Every row gives one point. The points of each table are mixes of a few directions, plus a little noise. How many directions does each table use, and how many do they share? Where both have some left over, give the other angles between the two spaces (their principal angles), to ten degrees, smallest first.

First:
[[ 0.68 -0.04 -0.65]
 [-0.37 -0.01  0.71]
 [ 0.36 -0.11  0.55]
 [-0.44  0.06  0.08]
 [-0.30  0.04  0.06]
 [ 0.07  0.06 -0.76]]
Second:
[[ 0.17 -0.09  0.73]
 [ 0.03 -0.02  0.14]
 [ 0.09 -0.05  0.38]
 [ 0.14 -0.08  0.60]
 [-0.10  0.05 -0.42]
 [-0.32  0.17 -1.37]
 [-0.01  0.01 -0.05]]
Directions: first 2, second 1, shared 1

First:
[[-0.72  0.68  0.86 -0.34]
 [ 0.07 -0.07 -0.08  0.03]
 [ 0.17 -0.17 -0.21  0.08]
 [ 0.65 -0.61 -0.77  0.31]
 [-0.06  0.06  0.07 -0.03]
 [-0.51  0.49  0.61 -0.25]
 [ 0.43 -0.41 -0.52  0.20]
 [-0.04  0.04  0.04 -0.02]]
Second (7 x 4):
[[-1.19  0.72 -0.94 -0.11]
 [-0.19  0.13 -0.05 -0.04]
 [-0.01  0.09  0.46 -0.09]
 [ 0.17 -0.16 -0.21  0.08]
 [ 0.51 -0.36  0.11  0.10]
 [ 0.31 -0.23 -0.04  0.08]
 [ 0.40 -0.18  0.67 -0.03]]
Directions: first 1, second 2, shared 1

First, 7 rows:
[[ 0.19  0.02 -0.17  0.09 -0.06 -0.07]
 [ 0.38 -0.01 -0.34  0.11 -0.11 -0.11]
 [-0.64 -0.14  0.24 -0.41 -0.82  0.10]
 [-0.20 -0.08  0.72 -0.15  1.45  0.39]
 [-0.23  0.29 -0.21  0.27 -0.97 -0.32]
 [ 0.06 -0.17 -0.09 -0.19 -0.15  0.07]
 [ 0.44  0.09 -0.13  0.28  0.65 -0.05]]
Second:
[[ 0.00  0.00 -0.01  0.00  0.00  0.00]
 [-0.33  0.02  0.37 -0.09  0.26  0.13]
 [-0.61  0.04  0.68 -0.16  0.49  0.23]
 [-0.71  0.04  0.79 -0.18  0.57  0.27]
 [ 0.09  0.00 -0.10  0.02 -0.07 -0.04]
 [ 0.99 -0.06 -1.10  0.26 -0.80 -0.38]
 [-0.11  0.00  0.13 -0.03  0.09  0.05]
 [ 0.68 -0.04 -0.75  0.17 -0.54 -0.26]]
Directions: first 3, second 1, shared 1

First, 8 rows:
[[-0.29  0.48 -0.09  0.43  0.19  0.70  0.06  0.18]
 [ 0.16 -0.24  0.06 -0.26  0.13 -0.24  0.22 -0.11]
 [-0.62  0.35 -0.17  1.10  0.11 -0.09 -0.05 -0.16]
 [ 0.02  0.32 -0.03 -0.09 -0.30  0.60 -0.39  0.34]
 [ 0.07  0.28  0.02 -0.20  0.37  0.83  0.36  0.22]
 [ 0.19 -0.77  0.10 -0.20  0.13 -1.34  0.33 -0.56]
 [ 0.28 -0.50  0.09 -0.42 -0.06 -0.70  0.09 -0.22]
 [ 0.19  0.09  0.01 -0.35 -0.57  0.23 -0.62  0.31]]
Second, 10 rows:
[[ 0.09  0.28 -0.07  0.49 -0.13  0.15 -1.10  0.26]
 [-0.04 -0.07 -0.49  0.45 -0.19  0.07  0.40 -0.42]
 [-0.77  0.77 -1.24 -0.78 -0.63 -0.10  1.24 -0.55]
 [-0.08 -0.13  0.57  0.03  0.23  0.15  0.13  0.25]
 [-0.40  0.12  0.83 -0.38 -0.02  0.29  0.15  0.57]
 [ 0.48 -0.37  0.05  0.18 -0.17 -0.13 -0.59 -0.01]
 [ 0.19  0.07 -0.30  0.10  0.52 -0.22 -0.14 -0.21]
 [ 0.20 -0.34  0.43 -0.25  0.25 -0.12  0.15  0.08]
 [-0.04  0.01  0.43  0.13  0.17  0.15 -0.27  0.30]
 [ 0.37 -0.35 -0.22  0.02 -0.04 -0.23  0.01 -0.29]]
Directions: first 3, second 5, shared 2; angles 60

First, 8 rows:
[[ 0.16 -0.18 -0.31  0.02 -0.60  0.13 -0.21 -0.26  0.04]
 [ 0.42  0.08  0.19  0.39  0.66  0.06  0.27  0.07 -0.20]
 [-1.02 -0.21  0.02 -0.80 -1.22  0.10 -0.09 -0.49 -0.58]
 [ 0.07  0.40 -0.13  0.35  0.15 -0.29  0.20 -0.15  0.46]
 [ 0.37  0.06 -0.01  0.40  0.39 -0.01  0.13 -0.04  0.03]
 [ 0.10 -0.33  0.11 -0.01  0.90 -0.02 -0.41  0.76  0.44]
 [-0.87 -0.53  0.25 -0.35  0.01  0.04 -0.19 -0.13 -0.50]
 [ 0.77  0.70 -0.13 -0.03 -0.27  0.01  0.29  0.23  0.33]]
Second:
[[-0.14 -0.39  0.10 -0.46  0.01  0.19 -0.36  0.45 -0.09]
 [ 0.32  0.45 -0.11  0.25 -0.72  0.10  0.57 -0.77 -0.56]
 [-0.11  0.01 -0.02  0.22  0.50 -0.24 -0.10  0.14  0.47]
 [ 0.28  0.49 -0.12  0.35 -0.55  0.01  0.56 -0.75 -0.38]
 [-0.29 -0.69  0.17 -0.70  0.30  0.20 -0.68  0.90  0.11]
 [-0.06 -0.27  0.08 -0.37 -0.14  0.20 -0.20  0.26 -0.19]
 [-0.02  0.39 -0.12  0.71  0.59 -0.46  0.22 -0.26  0.64]]
Directions: first 5, second 2, shared 2

First:
[[ 0.35  0.56  0.61  0.02 -0.49 -0.42 -0.08  0.14 -0.40  0.12  0.35]
 [-0.10  0.60 -0.08 -0.30  0.29  0.05 -0.11  0.02  0.02 -0.12  0.35]
 [-0.44 -0.82 -0.88 -0.14  0.72  0.57  0.39 -0.16  0.91 -0.40 -0.42]
 [-0.14  0.45  0.13  0.20 -0.05  0.01 -0.83 -0.09 -1.05  0.64 -0.01]
 [ 0.26 -0.39  0.29  0.26 -0.45 -0.21  0.19  0.05 -0.04  0.07 -0.18]
 [ 0.30 -0.49  0.48  0.56 -0.74 -0.31 -0.15  0.01 -0.61  0.46 -0.36]
 [-0.07 -0.27 -0.22 -0.09  0.18  0.13  0.26 -0.01  0.45 -0.23 -0.06]
 [-0.16  0.36 -0.33 -0.50  0.54  0.20  0.33  0.03  0.72 -0.54  0.35]]
Second (10 x 11):
[[-0.19  0.17  0.17  0.17 -0.21 -0.19 -0.36  0.07 -0.72  0.50 -0.07]
 [ 0.15  0.36  0.49  0.06 -0.45 -0.41 -0.03  0.17 -0.41  0.20  0.21]
 [ 0.36  0.27  0.39 -0.13 -0.29 -0.29  0.34  0.14  0.27 -0.28  0.33]
 [-0.09  0.46 -0.04 -0.40  0.22 -0.07  0.30  0.14  0.41 -0.34  0.38]
 [-0.41 -0.08 -0.42 -0.04  0.40  0.27 -0.22 -0.09 -0.10  0.15 -0.17]
 [-0.63  0.02 -0.62 -0.18  0.65  0.37 -0.23 -0.08 -0.02  0.11 -0.13]
 [ 0.12  0.63  0.40 -0.25 -0.23 -0.41  0.24  0.25  0.03 -0.14  0.47]
 [ 1.24 -0.95  0.53  0.47 -0.76 -0.03  0.48 -0.22  0.67 -0.50 -0.26]
 [ 0.46 -0.68  0.15  0.43 -0.37  0.09 -0.05 -0.19 -0.02  0.05 -0.38]
 [-0.99 -0.19 -1.05 -0.15  1.03  0.68 -0.47 -0.20 -0.10  0.26 -0.38]]
Directions: first 3, second 3, shared 2; angles 30

First:
[[ 0.26 -0.08 -0.04  0.06  0.07 -0.28  0.11  0.00  0.10  0.10  0.04 -0.20]
 [ 0.04  0.00 -0.23 -0.08  0.15  0.02 -1.02 -0.20  0.79  0.68 -0.31  0.03]
 [-0.74  0.00  0.24 -0.07 -0.01  0.50  0.45  0.14 -0.63 -0.52 -0.11  0.19]
 [ 0.67  0.45 -0.14  0.30 -0.47 -0.06  0.33 -0.21 -0.29 -0.16  0.86  0.50]
 [-0.33 -0.46  0.10 -0.50  0.24  0.07 -0.91  0.32  0.66  0.20 -0.87 -0.47]
 [ 0.92  0.03 -0.07  0.20 -0.18 -0.64  0.55  0.00 -0.08 -0.06  0.54 -0.22]
 [-0.92  0.20 -0.10  0.51  0.56  0.23  0.66 -0.51 -0.45  0.32 -0.05  0.25]
 [ 0.09 -0.16  0.22 -0.40 -0.36  0.18 -0.17  0.44 -0.09 -0.55 -0.09 -0.07]]
Second:
[[-0.22  0.08  0.01  0.06  0.02  0.16  0.10 -0.07 -0.16 -0.04  0.03  0.15]
 [-1.02  0.38  0.04  0.29  0.08  0.76  0.48 -0.31 -0.75 -0.21  0.14  0.69]
 [-1.11  0.41  0.04  0.32  0.09  0.82  0.52 -0.34 -0.82 -0.22  0.15  0.75]
 [ 1.50 -0.55 -0.06 -0.43 -0.12 -1.11 -0.71  0.46  1.10  0.30 -0.20 -1.01]
 [ 0.15 -0.05 -0.01 -0.04 -0.01 -0.11 -0.07  0.04  0.11  0.03 -0.02 -0.10]
 [ 0.45 -0.17 -0.02 -0.13 -0.04 -0.33 -0.21  0.14  0.33  0.09 -0.06 -0.31]
 [ 0.14 -0.05 -0.01 -0.04 -0.01 -0.10 -0.06  0.04  0.10  0.03 -0.02 -0.09]
 [ 0.12 -0.04  0.00 -0.03 -0.01 -0.09 -0.06  0.04  0.09  0.02 -0.02 -0.08]]
Directions: first 4, second 1, shared 1
